Rows are points. Each table stands for the endless flat space through its points: a line for two points, a plane for three, and so on. Write the one point that lies in both, or say that there is none.
(in the rows, 128 means zero)

First (2 x 3):
121  164  100
79  122  136
Second, 2 rows:
92  131  104
96  137  111
They share: 100  143  118

First (2 x 4):
139  121  155  154
148  130  155  133
Second (3 x 4):
163  125  155  156
157  119  163  126
145  117  167  103
They share: 145  127  155  140

First, 2 rows:
75  150  122  105  141  91
107  154  118  113  117  99
Second, 2 rows:
106  149  111  111  121  89
82  155  138  120  127  113
They share: no point

First (3 x 6):
123  103  109  111  139  186
121  159  149  164  95  139
109  143  133  154  111  145
Second (2 x 6):
118  136  124  148  113  148
132  146  122  160  99  132
They share: 111  131  125  142  120  156

First, 4 rows:
126  144  89  105  167  106  160  125
159  152  146  98  163  92  141  191
119  155  86  119  171  113  165  126
141  167  118  93  185  83  166  149
Second (3 x 8):
155  153  114  107  167  113  165  176
131  119  111  112  143  107  125  143
133  121  110  97  135  115  125  152
They share: 141  133  112  107  151  111  141  158

First:
140  121  108  128  133  126  147  110  120
158  142  120  125  157  105  135  104  93
Second:
175  168  104  112  171  74  144  90  81
131  112  120  128  151  138  124  110  113
145  128  84  117  176  109  119  100  86
They share: no point

First (2 x 9):
162  154  107  157  142  109  92  113  121
146  142  107  153  134  89  116  133  153
Second:
160  145  108  156  144  100  96  130  131
172  139  110  158  156  102  80  144  119
They share: 154  148  107  155  138  99  104  123  137

First (3 x 11):
115  136  124  113  151  95  177  163  127  106  151
149  167  153  117  156  105  148  133  101  89  162
123  153  125  121  146  97  158  139  105  99  146
Second, 2 rows:
111  175  92  125  117  113  155  136  78  100  118
123  133  140  125  165  77  155  130  120  100  160
They share: 117  154  116  125  141  95  155  133  99  100  139

First, 3 rows:
145  115  105  128  109  134  117  158  143  124  145  92
139  122  79  97  116  160  74  99  175  168  151  138
149  121  117  122  131  154  119  160  159  132  157  104
Second, 3 rows:
143  140  82  120  101  165  103  152  146  125  143  130
134  112  110  136  118  133  106  118  184  126  142  103
156  91  131  102  148  132  114  150  155  167  170  77
They share: 145  119  103  118  119  148  107  144  157  138  151  108

First (4 x 14):
106  101  126  119  140  121  114  106  148  103  138  124  100  142
142  147  156  107  170  99  80  128  108  161  164  132  132  128
106  88  152  127  143  155  120  139  157  120  143  163  107  159
136  155  141  101  170  90  85  110  103  153  152  121  117  132
Second, 4 rows:
103  98  128  109  156  144  92  115  111  153  143  160  104  150
128  149  187  133  189  107  115  122  142  155  181  118  141  155
127  102  116  97  127  113  72  109  122  113  134  147  102  119
125  115  125  101  139  121  91  128  120  127  131  149  100  133
They share: 124  125  147  113  158  118  99  124  127  139  150  139  115  142

First, 4 rows:
130  127  152  148  118  163  95  150  78  137  148  150  89  122
110  103  126  124  114  183  109  132  118  129  158  98  67  86
109  115  144  136  112  163  107  127  115  138  142  118  86  104
82  91  123  136  88  149  118  115  144  115  133  84  92  76
Second:
80  131  137  135  137  151  105  134  138  117  157  133  110  67
93  106  138  124  92  136  100  112  113  116  138  118  92  96
98  105  147  169  119  161  103  154  128  139  127  111  106  85
They share: no point

First (2 x 18):
142  122  136  133  166  90  99  90  149  87  123  110  114  89  120  123  146  156
166  98  115  124  148  117  126  111  158  105  132  113  123  116  135  135  131  141
Second, 5 rows:
146  93  144  101  165  109  160  137  173  79  153  140  96  108  119  95  152  135
150  127  136  143  139  69  133  52  150  69  113  134  110  73  159  150  167  168
202  126  145  131  118  131  114  123  134  127  155  103  153  135  138  110  135  181
162  104  96  137  168  102  78  79  148  125  105  76  148  110  122  166  111  151
166  118  138  133  128  118  131  114  149  87  143  132  108  107  146  113  152  150
They share: 158  106  122  127  154  108  117  104  155  99  129  112  120  107  130  131  136  146

First, 5 rows:
136  190  109  94  116  127  111  153  146  134  141  172  104  146  97  148  105  149  120  91
136  193  101  93  136  127  115  125  142  160  124  182  87  171  95  157  123  167  147  105
176  131  95  98  98  170  113  168  166  137  182  128  122  78  114  97  79  133  135  144
168  133  67  107  110  188  135  151  183  149  171  148  110  107  133  103  94  160  153  167
166  119  113  111  112  176  149  135  139  189  157  142  110  105  113  109  84  158  183  141
Second (2 x 20):
157  140  104  117  132  146  132  157  156  135  163  167  98  127  116  123  81  164  137  137
156  147  103  110  126  148  128  151  156  143  159  162  100  127  110  122  89  159  143  133
They share: no point

First, 2 rows:
116  165  87  129  151  165  125  100  84  171  171  133  102  111  138  86  120  127  113  155
146  153  111  159  115  141  95  106  138  129  135  115  144  99  102  110  162  79  107  167
Second:
111  147  82  157  126  157  105  114  105  156  136  105  114  99  120  107  128  107  111  182
102  140  76  165  125  160  101  117  104  162  131  98  107  96  118  111  122  111  114  190
They share: no point

First, 4 rows:
106  141  136  134  129  90  131  152  151  134  125  156  125  145  144  97  151  118  101  109  93  141  101  147
128  109  93  137  149  124  146  123  117  149  139  163  118  167  117  122  175  155  107  92  118  151  110  139
121  123  129  144  173  118  162  149  161  117  196  130  136  105  163  68  121  87  124  108  90  143  99  193
143  95  89  138  189  146  178  113  121  133  202  140  132  133  135  96  149  127  130  92  114  159  113  181
Second:
104  132  90  162  180  104  134  118  106  117  176  155  130  165  149  91  173  149  104  89  123  125  92  151
129  97  115  117  135  134  154  143  146  152  156  155  125  125  129  101  138  119  114  109  103  160  117  156
They share: no point

First:
159  129  138  125  129  142  110  118  116  119  170  108  118  95  117  119  163  168  153  121  134  123  92  109
111  99  138  119  105  160  116  82  74  77  122  150  106  113  81  167  109  126  129  91  158  165  128  91
Second (2 x 24):
117  110  152  114  113  145  111  104  103  108  156  137  98  118  99  131  144  141  151  88  138  134  100  94
153  118  124  130  121  157  115  96  87  88  136  121  126  90  99  155  128  153  131  124  154  154  120  106
They share: 135  114  138  122  117  151  113  100  95  98  146  129  112  104  99  143  136  147  141  106  146  144  110  100

First:
138  102  196  152  107  94  153  180  148  192  203  87  106  145  88  206  203  179  193  142  113  180  157  163
148  109  165  144  107  122  125  180  166  187  171  108  109  159  106  196  196  147  163  132  102  153  138  186
126  163  142  218  115  56  106  116  156  115  118  148  132  119  57  119  125  140  120  140  53  185  163  144
165  86  162  121  87  126  148  181  118  200  173  132  132  177  128  158  185  155  171  158  164  138  127  135
135  125  174  165  103  92  133  165  160  169  150  97  108  141  85  193  185  148  160  114  64  167  145  184
149  111  143  116  57  118  140  168  101  181  96  148  122  175  126  152  167  125  132  125  110  127  108  147
Second, 6 rows:
164  138  162  161  79  100  113  163  181  168  108  152  146  130  134  157  137  158  168  134  106  160  138  154
168  121  210  142  64  107  141  150  130  148  145  151  83  133  69  195  138  162  130  178  100  179  111  172
165  139  173  131  77  88  115  144  168  147  98  145  114  117  103  158  139  149  161  158  110  138  136  147
159  137  155  130  96  78  100  128  165  146  96  134  116  128  104  134  145  142  167  145  119  120  142  128
126  143  88  158  118  125  113  176  170  160  115  131  147  151  123  85  212  102  138  116  108  103  167  136
161  109  175  208  91  131  126  170  136  193  187  153  142  186  122  170  148  177  136  114  101  214  114  173
They share: no point

First, 4 rows:
135  132  127  119  182  114  142  147  119  142  113  124  120  125  126  127  160  148  136  143  146  123  150  128
155  147  157  120  169  122  150  123  127  152  104  140  109  158  93  158  150  177  129  147  119  129  152  171
127  114  177  153  120  82  140  127  101  170  131  118  98  89  68  111  90  142  124  177  102  89  112  182
145  131  155  128  165  106  143  125  118  158  111  138  114  132  95  141  144  159  131  147  119  121  139  164
Second:
115  134  154  143  167  98  115  121  139  166  115  154  112  118  101  158  112  162  131  159  78  95  122  164
74  129  181  126  138  85  141  119  100  172  67  107  84  106  114  133  141  212  95  199  129  101  137  215
101  121  180  149  135  83  130  139  110  146  107  124  91  98  104  153  107  166  107  180  124  104  161  169
179  110  128  138  200  109  138  128  154  132  164  151  154  115  79  125  128  94  178  114  94  103  99  101
138  100  171  140  179  86  144  120  139  113  111  131  127  113  82  143  146  154  153  149  112  123  120  161
110  130  143  109  140  101  161  139  72  187  116  86  109  92  114  68  148  144  104  180  168  79  123  150
They share: no point
